Rows are points. Before rounding, the points of a table are all equally far from one centre. They may lie mostly on one side of it. Where is the centre, to within rounding?

Points (6 x 2)
[[ 10 -43]
 [  0 -47]
 [-41 -45]
 [-45 -44]
 [ -9 -50]
 [  5  60]]
Centre: [-18   7]

Points (9 x 4)
[[  2  20 -27  10]
 [-11  -8 -15  15]
 [ 23  11  11  60]
 [ 24   8 -32  -2]
 [ 22  11 -23  42]
 [ 24   8  39  55]
 [  8  32 -18  33]
 [-20  13   3  27]
 [  4  29  56   3]]
Centre: [24  8 16 10]

Points (13 x 9)
[[ 10  58 -25 -31 -18  -7   9 -41 -34]
 [ 38  33  22 -24 -19 -20 -52 -32 -10]
 [  7  -4  -8 -47   5  13   0  -9  -1]
 [ 16  -3  -7 -42 -52   4   5 -29  -5]
 [ 41  11  -5 -20  32   4 -24 -34 -23]
 [ 55  25 -28   6  16   9  19 -42  11]
 [ 14   6 -12 -34  22  13  -2 -57 -18]
 [-15 -18 -15 -34 -13   4  -2 -17 -19]
 [ -3  20 -11 -43 -12  -7  21 -60 -33]
 [ -2   7 -42   0  -7  20 -26 -38   2]
 [-13  15 -24 -24  19 -34  29 -59 -23]
 [ 28  55 -27 -30  23  -6   4 -44   4]
 [-17  -3 -32 -25   8 -13   0   5   8]]
Centre: [ 13  18   1   2 -10 -23   2 -31   0]

Points (15 x 12)
[[ 20  32   5 -19  18  11  18   9  -8  -1  -5  60]
 [  1  32  12  -1  29  26   5  20  11  -9  18  43]
 [ 21  34  14 -21   3  21  38  38  -2  13   4  48]
 [  6  49   3 -19 -10  19   5  19  14  39  10  35]
 [  7  22  20  -2  11  30  -1  17  25 -21  13  38]
 [ 30  32 -10   4   7   3  -6   0  19   0  19  44]
 [  7  36  10 -24  27  22  11  34  10  -8  20  43]
 [  8  36 -11 -15  40  15  10   8  -1  -4  12  42]
 [ -9  37  14 -24  12  31  28 -11  15   2   3  20]
 [  6  40   9  -5  29   4  22  13  -2   2  26  39]
 [ 33  22  15 -33  -2  35  23  -6   2  11   0  37]
 [ 13  36   7 -23  20  30  21  11  34  -7   7  41]
 [  5  20  -1 -28  10  29  30  -1   2  12  12  54]
 [ 20  30  -3  -6  19  27  22  -3  -9   4  21  38]
 [  4  28   4 -23  13  42  23  28  -2  -3  21  37]]
Centre: [ 10   4   0 -15   7   3  11  22  11  13  -5  13]

Points (25 x 20)
[[ 14  -2   0 -18   2  16  42   7  12  15 -36   0  -1  26   2 -10  10  -5
  -18  53]
 [ 17  25  33  11 -15  17  25   4 -16  -5 -24  37   1   8  35  -3   2  21
  -14  15]
 [ 41   8  -8  29   4  17   4   6 -11  -3 -49  34 -16  40  18 -14  11 -22
   -4  32]
 [ 60   4   7  34  -1  10   7  19  15   2 -32  28 -21  15   9  14 -14  30
    0  32]
 [ -3  11  11  11 -20  16  25  14  19   9 -34  25 -29  19 -20   4  18  25
  -19  44]
 [ 30 -10   9   7 -48  -2   8   2  18  17 -14  20   7  28   8 -22  14  24
  -16  47]
 [ -5  29   9  10   0  13   0   7   8  32   8   3  14  29   3 -11   1   6
  -23  51]
 [ 19   8  10  10   2  20  22   9 -10   8 -41  32  11   0  -6 -12  42   2
  -18  29]
 [ 25 -22  37  50   8  -7  36   8  27  29 -27 -19   0  22  -5   3   0  17
   26  27]
 [ 27  19   2  16  -7  38   7  -1  30  26 -21  19  13  29  27  13  15  -3
    2  27]
 [ 28 -36  16  35 -18   9  28   0  17  24 -49  -3  -6  11 -20  -3 -15   6
  -25  36]
 [ 22 -26  22   8  18   3   5  -1   5   5 -41 -10   9  21   5 -12  22  32
  -12  51]
 [ 32   9  13  17 -15  39  39  -8  20   8 -37   9  -2 -10  -6 -13   6   8
  -32  43]
 [ 24  10  19  24   9  24  50 -19  21  17 -29  -4   3   2  -2  -5  38  10
    4  44]
 [ 44 -10  -2  -7 -14   2  42  -9  17   3 -35  21  18  20 -27 -33   0  22
    5  43]
 [ 26  11  -6  13 -20  13  43   0 -17  15 -31   1 -27  28  -5 -29   4  28
  -30  32]
 [ -6  -7  -3   0  -2   9  12  -8  50   8 -29  21   1  45  10   4 -10   1
  -25  29]
 [ 33 -32   9  26   0  19  24  -8  41  32 -49  36 -17  20   8 -30  -3   0
   -6  33]
 [ -5 -14 -24  14 -14  14  48  -9   9  36 -18  14  -2  29  -2  -3 -33  14
  -20  26]
 [ 26  -3  24  19 -11  19  44   5  23  13 -16  26  -7  31   2 -23  30  30
  -21  27]
 [ 36   1 -14  22   1   8  50  22 -25   4 -18 -12 -17  25 -11  -8 -11  10
  -18  31]
 [ 14  14  30  16   1  29  29   7   5  40 -46 -11   6  17  30 -28  12  15
   -3  17]
 [ 31 -11   8  23  -5  -6  38   2  44   9 -39  19 -13  16  -9 -12  15   3
  -31  43]
 [ 16  -8   7  30   7  29  26  20 -10  17 -27  12   5  20   8 -18  33   3
  -31  35]
 [ 33   9  -1  25   7  10  39  12  41  17 -40 -11   7  49  -1 -16  16  17
    9  32]]
Centre: [  9   0   4  25  -2   4  11  -6   8   2 -18   7  -6  10  -1 -21  -8   4
  12  19]
